Each row is a point. The last column is the point's height on a tilted bowl or saddle (a function of degree 2), plus a little noise. Count its main directions that bend up, bend down and stay straight.

Points, 17 rows:
[[-11  26  22  30]
 [-11 -15  43  51]
 [ 22 -10  -8   4]
 [  1   3 -11   9]
 [ -6  -1 -25  21]
 [-39  -2  35  30]
 [ 30 -21  41  60]
 [ -1 -17   7  11]
 [-17  -8  -6  10]
 [-32  38  12  36]
 [ 60 -31  -4  12]
 [ 21   7 -36  28]
 [ 23  12 -16  10]
 [ 19  -1  33  36]
 [ -6 -38   8  31]
 [ 26  -2  24  22]
 [ 14 -14   1   7]]
Directions: 2 up, 0 down, 1 straight

Points (26 x 5):
[[ 20   6  30   1   1]
 [-25  15 -49 -32  44]
 [-19 -29  15 -20   4]
 [ 19   7  30  21  13]
 [-24  14 -27  -4  -4]
 [  9  -4  40  -2  19]
 [ -2  -4 -13 -18   8]
 [-15   8 -19 -12  -1]
 [  1 -23  -8 -12   3]
 [-10  21  20  30  33]
 [-60  34  -4 -25 -60]
 [  1  27 -15  15  14]
 [ 21 -12  -6   3  -7]
 [ 12 -31  -2 -10   0]
 [ 20  -8  25  26   9]
 [ 50 -22 -25   8  -9]
 [  4  -4  34   0  14]
 [ 21  15  20 -15  -6]
 [ 25  22  -5  30  18]
 [ -8  -2 -32 -14  21]
 [ 29  12  24  -3 -14]
 [ -2  17 -13 -27  12]
 [-13  14 -25  36  41]
 [ -4  -8  10  24   9]
 [-11   7  43 -17  36]
 [ 30   7  21 -22  -8]]
Directions: 2 up, 1 down, 1 straight

Points, 46 rows:
[[  2 -20   5  12  21   3  -7]
 [ 15 -31 -24   8  -5 -25  -9]
 [ 14  15 -10  13 -44 -11 -23]
 [-57   2   0  -9  -3   2 -30]
 [-34  12  14  -9  -4   7 -12]
 [  8 -12 -13 -12  41 -29 -22]
 [-18  18  28 -27  29  41 -24]
 [-44 -10 -25 -17  15  -5 -23]
 [-16  -8   2  12   2 -10  -5]
 [  0   8 -15  -1 -16  12  -3]
 [ 21  10  16  44 -11  10 -22]
 [-20  18 -14 -14  -2 -11 -10]
 [ 48   4 -16 -32  60   9 -60]
 [  7   8 -11 -16  10 -24  -7]
 [ 42  44  36 -16 -30  -8 -35]
 [ -9  15  -7  -9  21  12  -8]
 [ -2 -21  15  -5   5  27  -6]
 [ 24 -15 -11   1   6  -6  -3]
 [-14   5  -7  10   4  -5  -4]
 [-34  13 -13 -19  19  16 -20]
 [ 40 -21  18   2  15   9 -14]
 [  6 -29  29 -13   8  17 -10]
 [-14   7 -11 -18  12 -32 -13]
 [  9  15   6   2   1  -7  -1]
 [  9 -12  -8  36  21  -1 -17]
 [  2  16 -25  12   5   9  -6]
 [ 27 -46  -6   1   9  24 -21]
 [ 10  -6 -15  -8  -6  34  -4]
 [-14  17 -39 -10   7  -6  -8]
 [-29  17 -12  -5  30  -3 -20]
 [ 10 -33   7   8   4  40 -16]
 [-15  17  10 -36  -5  27 -17]
 [ 25  17  23  -3 -13   1  -5]
 [ 13  18  37  -9  -3  11  -2]
 [ 16   4  -2  25 -10  -5  -7]
 [ 27 -10 -17 -15  13  52 -18]
 [-15 -46  -9 -22  -2 -10 -22]
 [-29  14  -3 -19  17  18 -16]
 [ -1  -6 -24 -32 -22  25 -12]
 [ 10 -11  11 -18  15  16  -5]
 [-27 -21  19 -37  33  32 -36]
 [-18   8 -16 -16 -13  29  -9]
 [-17 -10  22   2  17 -20  -8]
 [ -5  16  54 -10 -11  58 -17]
 [ -2   5  -7  18 -21  -3  -8]
 [ 20   3  39  -1 -34  13 -14]]
Directions: 0 up, 5 down, 1 straight

Points (68 x 9):
[[-20 -16   4 -20  17   9  16 -19 -24]
 [ 41  12 -14 -18   1  15 -11  16 -19]
 [  3 -28  -4  14   4 -12  33  28 -26]
 [ 13   0   1 -19  12 -10 -23  24 -12]
 [  9   9   3  27   9  46  -7   2 -34]
 [-14  15  10  16  -1  10  -2   6  -6]
 [-13 -26  -4   2   7  14 -16 -21 -13]
 [-28 -10 -20  23   8 -20  12   3 -29]
 [-34   6  20   1  13 -24 -10  11 -17]
 [ 35  -2  22  -7 -17 -17  -8  -7 -26]
 [ 15  10 -15   7 -22 -11   9 -12 -21]
 [-15 -27  14  17  -7  -6 -13  14 -19]
 [ -2   9 -27  34   8   0   5  27 -32]
 [ 11  16 -18  15  -6   9  -8  -4 -18]
 [  3 -31 -10 -16 -35 -19  -5  21 -31]
 [ -2  39  20 -32  -9 -11  -1   5 -23]
 [-17 -27   1   0   3 -18  -2   6 -17]
 [  2   0  18  21   6  21  17  10 -21]
 [-12  24 -15 -19 -44  19 -15   8 -27]
 [-10 -20 -13  17   4  36  20 -28 -34]
 [ -6  -4  12   1   4  -3  26   5 -17]
 [  9 -27  -4  -8 -21  20  20 -15 -34]
 [-35  -4  26   7  18  14  30 -31 -33]
 [ 42   4 -16   4  -7  23 -19  -2 -33]
 [ -8  15  12 -11 -24  12  -4  -1 -10]
 [-11 -13   0   0 -10 -18  -5  -9 -12]
 [ 10 -21 -13  -2  12  14   6  12 -17]
 [-24  -5  -2   1 -17  -7  -3  -2  -9]
 [  4  26  13  -9  15 -18 -12 -12 -15]
 [  1  -2  -9   0  25 -11  12  13 -12]
 [ 10  22  48   8  23  25 -26 -14 -45]
 [ 39 -20  11  -4   2  23   9 -10 -28]
 [ 16  -2 -17   0  24  -4   1   7  -8]
 [-18 -20 -32   2  -7  -8  11   9 -28]
 [  1   8 -14  -4  -3  -8  28 -17 -21]
 [  1   8 -34 -17 -20 -10  13 -26 -30]
 [  1  13  -6 -16  -5   8 -17  -7 -11]
 [ 15  40  -9  -7  17   9  14 -10 -24]
 [  8  14   8 -15  10  14   1  14 -11]
 [ 16 -19   2  35 -24  -4  10  29 -35]
 [-33   4   6  11   2  -9  -4  -1  -5]
 [ -4  -2 -30 -27   3   0  17   6 -20]
 [ 39 -15   8 -17  -7 -28  14  -6  -7]
 [-17  19   8  12 -21 -12 -20 -11 -10]
 [  7 -29  -7   6  19  23   7   7 -27]
 [  6   9  13  41  29  -3  -2  25 -33]
 [-17  13   0  14  19   1 -17  23 -17]
 [ 33  10 -14   6  -7 -14  10  25  -9]
 [ 12  24 -33  25 -25 -13 -12  10 -42]
 [ -3  22   4  -4 -14 -12  19  18 -15]
 [ 38  19   5 -47  -7 -28   0  22  -6]
 [ -6  16   5  -3  -1   8  -5  14  -7]
 [-37  -2   5   9  -7  -4   2   4  -5]
 [  3  12   8 -19 -28   3  15  16 -18]
 [ 14  -1 -42  -2 -27 -19  -3  27 -34]
 [  2   1  -9 -18 -20 -35  25  -2 -26]
 [-44  41  11  10 -11   8  15  -5  -6]
 [ -3  33 -11  33   4   2 -13   5 -23]
 [ 16   6   1   4   4   0   4  -4  -8]
 [  9  15  15 -19  31  60  17  22 -60]
 [-11  22 -11  -1  38 -13 -27  -3 -28]
 [  9  -3 -17   1  -4  17  -1  22 -17]
 [ -3  23 -13  20  35  10 -11  -1 -28]
 [ 10  -3  11   1  -1   4  29  -8 -21]
 [-23 -20  -2   0  14  -2 -21   1 -15]
 [ 10  -7  29   5  -4  -3 -10   8 -18]
 [-21 -16 -29  27 -16 -14 -11 -11 -27]
 [ -3 -13 -27   8  21 -19  12  -6 -18]]
Directions: 1 up, 6 down, 1 straight

Points (69 x 9):
[[ 10  -1  -3  17 -18   9 -22  22  13]
 [  9  21 -29 -12 -18  -1  21 -31 -29]
 [-17  17  11  18   7 -14   1   9 -24]
 [ 27  12  -7  11   2  16  -5 -37  -3]
 [ -5  11  -4   7 -13  -2   6  11 -19]
 [ 13   9 -13   6 -21  27  -9 -20   1]
 [ -5   4 -22 -14 -13   8  13  -1 -14]
 [  3 -60 -13  23   8 -16  -3  40 -26]
 [  1   7   4   3   1 -12 -12  13 -20]
 [-19  16   7 -27  -1  15  21   5 -27]
 [  9 -17 -15 -28 -12  -4 -12   3 -15]
 [ -3  11 -10 -14   5  -6   0  22 -12]
 [ 17  -5   5  26  31  26 -27  14 -10]
 [ 30  -3 -28 -11   3   9 -10  -4  18]
 [ 25  16   9   9  13  -4  -1  -4 -25]
 [ 13  13   6  -8  31 -13  -8   2 -24]
 [ -3 -39  26  11   3   2  12  -3 -55]
 [  3  19  13   7   1  -2 -14 -13 -31]
 [  4  20  -5  -9 -23 -12   6 -18 -54]
 [-17 -34  -4   1  37  -2 -23   3  17]
 [  8 -39 -30   9   9   4 -18  30  16]
 [  8 -30  37 -10 -21  33 -36   0  46]
 [ 22  -5  -2  -9   0  -4 -11 -10 -13]
 [  9  33 -11  -3  -9  27   3  -5 -16]
 [ -1  16  16  18   1   8  16 -16 -47]
 [ -9  -5 -10 -14  29   1  17  -6   8]
 [-29  10 -20  20   4 -27 -15  -8 -16]
 [  4  11   5  17  47  13  -5  38 -46]
 [-11  17  11  37  14  27  20  25 -46]
 [-17 -32   0  20 -21 -19   9   4 -11]
 [  9 -43  14  -6   2  29  -1 -24  11]
 [ 21   6 -27   0  -4 -12 -17  37  10]
 [-24   6 -16  22  -2  -5 -28  -1 -29]
 [  6 -18  12 -14  -2 -35  25 -11 -24]
 [ 16 -16  -5   8 -16  16  18  -4 -10]
 [-18   1 -36  -5   8 -16  32  22  48]
 [-25 -11  15 -19  16   4 -20  33   8]
 [ -3 -10   2   3 -27 -20 -24   2 -12]
 [ 11  22  33 -17  -2  17  31   3 -34]
 [  8   4  10  20 -24   7  -9 -21 -18]
 [-27   8 -34  -9  14 -26 -10 -15 -15]
 [  9  35  -4  47  -9 -49 -23  -4  19]
 [-30   3   9  29  -5  19  -4  40 -22]
 [ 18   2  21   2 -31  20  10  -4 -31]
 [  7   2  -1  23  15  -2  -1  11 -32]
 [ -3   9  -3 -27  -7  14 -17  -4 -36]
 [ 41 -26 -19  -7  20  25   7  -9  56]
 [ 26 -11 -15   9  47  30  21  33   5]
 [ -7 -27  37   4  10  30  -8  15 -13]
 [ 11 -19  -3 -18   3  42   0 -43  50]
 [  6  19  31  -9   3   5 -21  -1  -8]
 [-17   8  23 -15 -13   8   2 -29 -60]
 [ 45  37  12   9   7 -20  11  -6  -8]
 [-10   5   4  -1  19 -15  12  43   6]
 [-29 -23 -13   3   7 -48  -4 -10  45]
 [ 23  14   7  12 -11   7  -1  -2 -10]
 [-16 -23  -6 -13   2  36   9  -6  17]
 [ 33  16  16   8 -17   3  34  27  26]
 [ -9  10   2 -13  26 -18  -9 -24 -15]
 [ 22  10 -24   6  25 -23   1  19 -20]
 [-12  14  -7  25   1 -31 -31 -15 -19]
 [ -3  -7  27  11  -9  14  13 -23 -57]
 [  6   2  -9 -19 -20  -4   5 -25 -49]
 [ -2  18  18  32 -21   3   2  -8 -27]
 [ 17  -9  -9  17  20  16  27   5 -19]
 [ 42   5 -14  -7 -10  -5  22  -3   9]
 [ 29  11  20 -34  -7  -8   9   6 -17]
 [  9  11 -12   5   3  10  18  14  -1]
 [ -1 -20  13   2 -21 -14 -16 -15 -16]]
Directions: 4 up, 2 down, 2 straight

Points:
[[-22   2 -39  -3  17  -2  24  18  -5]
 [ -7 -40  -1  37  -9  -5 -11   8   1]
 [-14  -7 -16   8  -2  24   5 -13  10]
 [ 21  13  23   2 -23 -17  -8   3 -10]
 [-16  22  12 -22 -19  29 -11   7  28]
 [-17   1 -17   4  24   7  11 -15   8]
 [ 17 -37  14   6  -1  13  15  -9  20]
 [ -6 -27 -30  10  -3   2   2  15  -7]
 [  6  -2   9  -4  59   6  24 -13  48]
 [ -3   3  11   2 -27  24  27  25   1]
 [ 23 -17  23  20   3  -7  15 -14  16]
 [  5  12 -20  47  -2   0 -11 -32  45]
 [  4   5  -4 -33 -40   0 -17 -47 -12]
 [-19   0  10 -21   6  21 -25  -8  27]
 [ -8   4  13 -24  39  10   5  14  41]
 [ 15  -6  60 -13  -2  -2   0  16  39]
 [ 13   4  10  26  14  -8 -25   8  21]
 [  6  20  15  23  -1 -12  -6  22   2]
 [ 12  -7 -14  18 -18   7  13 -33  20]
 [-29  50  -6  13  44  -2  10  16  14]
 [ 12 -28 -26   2 -23   6   4  13   9]
 [ -3  17  14  23  26  27  -5 -37  60]
 [ -1 -32 -24   2 -17 -33  21 -37  13]
 [ 24   6  -5  -4  11 -18 -20  21  27]
 [ 16  10  11  13  -7 -19  18 -11 -16]
 [-18   3 -21  25   7 -26  19  13  -9]
 [ 10   7 -24  -2  17 -16 -10  18  16]
 [ 50   7  -3   5  16  22   5  13  57]
 [  6 -14  32   2  -9  21  17  28  35]
 [ 39 -11  37 -10  19  -9   4 -15  28]
 [-16 -27  23   1  -1  28 -31 -23  29]
 [-13  -3 -16 -27   0 -25  29  12   1]
 [  5  -2   0  -8  -3 -47 -19  -3   4]
 [-13  -4   3  10 -11   9  20  46  -6]
 [-34   4 -12   9  12   0 -29  35  19]
 [  2 -18 -14  -1 -17  -3   0  33   6]
 [  6  15   6  14   0 -15  -7   0  -2]
 [-45   2  23 -19 -10   9  -7  15  40]
 [ -2  -1  29  -7  20  -7   1 -27  10]
 [ -8  27  10  -4 -24 -35  13 -17 -44]
 [ 10 -17   3  15 -24  18  -2  16  15]
 [-14  25  11  -2  12  13  19  41   3]
 [  2  25  19  -6  20 -26 -10 -13   7]
 [-16 -21 -13 -14  15  22   4   5   9]
 [-13 -17   0  10  29  26  12  -3  14]
 [  4  -2 -20 -11  34 -24 -24  15  31]
 [-15  -4 -26 -20  14   1 -34  13  21]
 [ -3  16 -19 -30  -8  29   7  16  20]
 [-22  21   7   8   4   8   3   1   3]
 [ 12  26 -13   7   5  17   1 -11  10]
 [-16 -12   9  13  -7 -14   9  -8  -4]
 [ 26   0 -12   8 -12  14 -28   1  28]
 [ -3  -9 -20  12 -34  -6 -13 -10  10]
 [ 12 -23  24   2  -4 -23   0  12   4]
 [-28 -23 -10 -26 -20  -2   4   6  10]
 [ -3   2  15  -5  25  36   1  23  42]
 [ 32 -19   0  19 -13  13 -11  49  44]
 [ -2  -7   8  15  -1  13  -9  -2   9]
 [  7 -14  -1 -29   3  -1  24   8   9]
 [-19 -18  11   3 -28  13 -28  19  26]
 [-15  -2  17 -14  -6 -34  16  11 -11]
 [ -8  -1   4 -13   6  18  12 -16  12]
 [-31   8 -46  23  -1 -10 -15 -13  31]
 [ -8   1 -23  -5  -8  -5  15  -1  -9]
 [-11 -25  11  -2  -7  14  -8 -23  10]
 [ -9 -13   2 -29  17  -5  -9   8  13]
 [ 21   9  16  18  26 -23   6  15  20]
 [ -3 -25   9  -2  -4  -3 -28   3   1]
 [ -9  -9   2 -10   2 -10  14 -16  -7]
 [  6  -4  -1   6   4  16 -12  -5  10]
 [-22  11 -38  -8  -2 -20   1   0  11]
 [  6   9   0   9  -5 -16  10  -2 -14]
 [-10   9  24  -6  -3 -15 -17  21  14]]
Directions: 6 up, 2 down, 0 straight
